Each row is a point. The window is the flat piece filled in between its corners: a triangle in 3 columns, a solid with four corners in 4, and so on. A path goes straight from each point to the next, and from the last back to the first. After which points does the path pass through the window?

Window:
[[ 0.15 -0.04  0.20 -0.18]
 [ 0.11 -0.07 -0.05  0.10]
 [-0.64 -0.28 -0.22 -0.18]
 [ 0.34  0.14 -0.04 -0.47]]
Path:
(1): [-0.19 -0.27 -0.05 -0.25]
(2): [-0.65  0.10 -0.07 -0.23]
(3): [-0.52 -0.05 -0.19 -0.20]
(4): [-0.25 -0.54 -0.03 -0.32]
(5): [-0.14 -0.54  0.01 -0.40]
(6): [-0.25  0.12 -0.20 -0.09]
(7): [-0.10  0.17 -0.20 -0.38]
(8): [ 0.24 -0.31  0.11 -0.30]
(9): [ 0.37 -0.21 -0.16 -0.58]
(10): [ 0.14  0.18  0.07 -0.37]
(11): [-0.17  0.08  0.22  0.02]
(12): [ 0.00 -0.19 -0.14 -0.50]
(13): [ 0.13 -0.33 -0.09 -0.31]
(14): [-0.13  0.03  0.06  0.26]
(15): [-0.87 -0.03  0.16  0.04]
(16): [-0.27 -0.45 -0.51 -0.37]
Through the window after points: 5, 7, 15

Window:
[[ 0.09 -0.31 -0.34 -0.21 -0.43 -0.06]
 [-0.46  0.08  0.05 -0.38 -0.59  0.05]
 [-0.27 -0.07 -0.20 -0.04 -0.35  0.31]
 [-0.37 -0.15 -0.28  0.06 -0.52 -0.19]
 [-0.20 -0.24  0.25 -0.15  0.79 -0.03]
 [-0.22  0.24 -0.25 -0.39  0.67  0.04]]
Path:
(1): [-0.31 -0.19 -0.24 -0.29 -0.29  0.14]
(2): [-0.40 -0.08 -0.24 -0.37  0.08  0.30]
(3): [ 0.03  0.22  0.14 -0.21  0.33 -0.13]
(4): [-0.01  0.02  0.16  0.07 -0.23  0.13]
(5): [-0.21 -0.17 -0.31 -0.36 -0.28  0.15]
(6): [-0.56 -0.31 -0.42 -0.32 -0.25  0.16]
(7): [-0.13  0.01  0.00  0.02 -0.17  0.23]
(8): [-0.06  0.22 -0.09 -0.25  0.48 -0.01]
(9): [-0.44 -0.03 -0.30 -0.40  0.51  0.09]
(10): [-0.20 -0.44 -0.31 -0.65  0.72 -0.12]
(11): [-0.21  0.25  0.19 -0.05  0.52  0.19]
(12): [-0.18  0.19 -0.22 -0.15  0.10 -0.01]
(13): [-0.36 -0.15 -0.51 -0.62 -0.05  0.27]
(14): [-0.34 -0.22 -0.06 -0.61 -0.11  0.01]
(15): [-0.20  0.19  0.04 -0.13 -0.04  0.11]
(16): [-0.21  0.09  0.01 -0.10 -0.38  0.08]
Through the window after points: 6, 8, 16

Window (8 x 8):
[[ 0.15 -0.12 -0.16  0.16  0.17 -0.30  0.08  0.32]
 [-0.20 -0.28 -0.31 -0.66  0.02 -0.03 -0.19  0.29]
 [-0.39  0.16  0.27 -0.06  0.25  0.45 -0.06  0.40]
 [-0.24  0.41 -0.66  0.38  0.01  0.06 -0.28 -0.24]
 [-0.29 -0.17  0.38 -0.12 -0.17  0.66 -0.29  0.23]
 [-0.36  0.04 -0.05  0.41  0.22  0.17  0.63  0.02]
 [-0.26 -0.49 -0.38  0.10  0.27 -0.74 -0.01  0.38]
 [-0.24  0.60 -0.09  0.51  0.16  0.08 -0.09 -0.66]]
Path:
(1): [-0.26  0.41 -0.40  0.24 -0.08  0.11  0.04  0.06]
(2): [-0.24  0.01 -0.32  0.25  0.26  0.04 -0.30 -0.35]
(3): [-0.27 -0.13 -0.32 -0.01  0.48  0.03 -0.13 -0.05]
(4): [-0.20 -0.20 -0.11  0.11 -0.29 -0.65  0.04  0.39]
(5): [-0.17  0.09 -0.13 -0.09 -0.13 -0.03 -0.13  0.27]
(6): [-0.26 -0.02 -0.08  0.04  0.32  0.39 -0.35 -0.04]
(7): [-0.30 -0.17 -0.16  0.18  0.47  0.02  0.13  0.12]
(8): [-0.13  0.19 -0.03  0.26 -0.18  0.07  0.52  0.11]
Through the window after points: 1, 3, 7

Window:
[[-0.16 -0.18  0.32  0.32  0.57  0.17  0.03  0.23 -0.35]
 [ 0.05  0.34  0.28  0.00  0.41 -0.52 -0.39  0.31  0.14]
 [-0.30  0.58  0.21  0.32 -0.09 -0.28  0.13 -0.11  0.47]
 [-0.24  0.07 -0.40  0.29  0.05  0.28  0.06  0.22 -0.51]
 [ 0.11  0.62 -0.17 -0.05 -0.75  0.66  0.06 -0.13  0.60]
 [-0.45 -0.39 -0.07  0.01 -0.05  0.11 -0.16  0.33 -0.25]
 [ 0.12  0.32  0.36  0.19  0.17 -0.43  0.48  0.36  0.10]
 [ 0.06  0.16 -0.40  0.05 -0.15  0.24  0.13 -0.15  0.55]
 [ 0.05  0.38 -0.19 -0.20 -0.62  0.23  0.05 -0.57  0.28]]
Path:
(1): [ 0.52  0.24  0.23  0.63 -0.26 -0.16 -0.07  0.00  0.53]
(2): [-0.51  0.28 -0.03 -0.44  0.27  0.02 -0.02  0.11 -0.03]
(3): [-0.11  0.40  0.11 -0.18 -0.03 -0.03 -0.01 -0.01  0.39]
(4): [ 0.07  0.20  0.07  0.29 -0.12 -0.08  0.04  0.03  0.24]
(5): [ 0.28  0.10 -0.38  0.45 -0.88  0.41 -0.25  0.15  0.06]
(6): [-0.31  0.36  0.03 -0.28  0.56  0.09  0.41 -0.23  0.56]
(7): [-0.05  0.38 -0.18 -0.04  0.32 -0.01  0.05  0.05  0.23]
(8): [-0.04  0.16  0.09  0.26 -0.53  0.16 -0.20  0.17 -0.13]
(9): [-0.11  0.08  0.00  0.39  0.13  0.02 -0.26  0.02 -0.06]
(10): [-0.15  0.10  0.05 -0.60 -0.12  0.28  0.55  0.25 -0.09]
(11): [-0.23  0.05 -0.18 -0.03  0.21  0.30  0.02  0.25 -0.21]
(12): [ 0.02  0.09 -0.10  0.28 -0.23  0.08  0.06  0.00 -0.16]
(13): [ 0.00  0.29 -0.15  0.21 -0.29 -0.02 -0.07  0.08  0.18]
(14): [-0.31  0.18 -0.09 -0.07  0.22  0.10  0.37  0.00 -0.12]
(15): [-0.31  0.24  0.26 -0.55  0.43  0.31  0.01  0.51 -0.05]
(16): [ 0.15  0.19 -0.14  0.58 -0.39 -0.18  0.14 -0.30  0.50]
Through the window after points: 5, 7, 9

Window:
[[ 0.37  0.41 -0.09  0.42  0.20 -0.35 -0.38  0.16 -0.35  0.20  0.37 -0.42]
 [-0.29 -0.49 -0.30 -0.35 -0.13 -0.24 -0.23  0.04 -0.01 -0.22 -0.29  0.67]
 [ 0.07 -0.14 -0.06  0.60 -0.21 -0.34 -0.59  0.41  0.32 -0.38 -0.41 -0.25]
 [-0.15  0.39  0.11  0.14 -0.18  0.28  0.07  0.12 -0.14  0.02  0.17 -0.12]
 [ 0.33  0.09  0.35  0.30 -0.36 -0.27  0.16 -0.17  0.24  0.15 -0.12  0.26]
 [-0.65 -0.40 -0.10 -0.08  0.13  0.19  0.13 -0.63  0.42  0.73  0.19 -0.05]
 [-0.12  0.16 -0.23 -0.06 -0.33  0.12 -0.31  0.08 -0.30 -0.16 -0.70 -0.31]
 [-0.55 -0.70 -0.56 -0.16 -0.56 -0.11 -0.02  0.04  0.13  0.33 -0.16  0.18]
 [ 0.08  0.19 -0.83  0.06  0.12  0.07  0.11  0.18 -0.22 -0.07 -0.08  0.05]
 [-0.09 -0.38 -0.24  0.25  0.00 -0.01  0.05 -0.56 -0.40  0.04  0.35  0.52]
 [-0.20  0.35 -0.06 -0.07 -0.28 -0.41 -0.02 -0.23  0.23 -0.68 -0.21 -0.37]
 [-0.17 -0.15  0.13  0.36  0.30 -0.40  0.76 -0.10 -0.06  0.35  0.23  0.07]]
Path:
(1): [ 0.24 -0.27 -0.21 -0.18 -0.15 -0.06  0.24 -0.15 -0.10 -0.08  0.01 -0.10]
(2): [-0.22 -0.32 -0.09 -0.09 -0.05  0.04 -0.11  0.08  0.09  0.02  0.12 -0.10]
(3): [-0.23  0.20 -0.16  0.21 -0.14 -0.06  0.04 -0.25 -0.04  0.15 -0.21  0.25]
(4): [-0.28  0.12 -0.16  0.33 -0.11 -0.17 -0.05 -0.07 -0.34  0.11  0.09  0.34]
(5): [ 0.35 -0.53 -0.07 -0.02  0.07  0.10  0.22 -0.13  0.29  0.21 -0.12 -0.32]
(6): [ 0.44 -0.64 -0.42  0.05 -0.10 -0.03  0.29 -0.02  0.26  0.08 -0.15 -0.51]
(7): [-0.64  0.29 -0.24  0.00 -0.10 -0.07 -0.23  0.02 -0.20  0.01 -0.01  0.54]
(8): [-0.35  0.18 -0.17  0.59 -0.02 -0.36 -0.52  0.27  0.13 -0.07 -0.22  0.15]
Through the window after points: 2, 6, 8
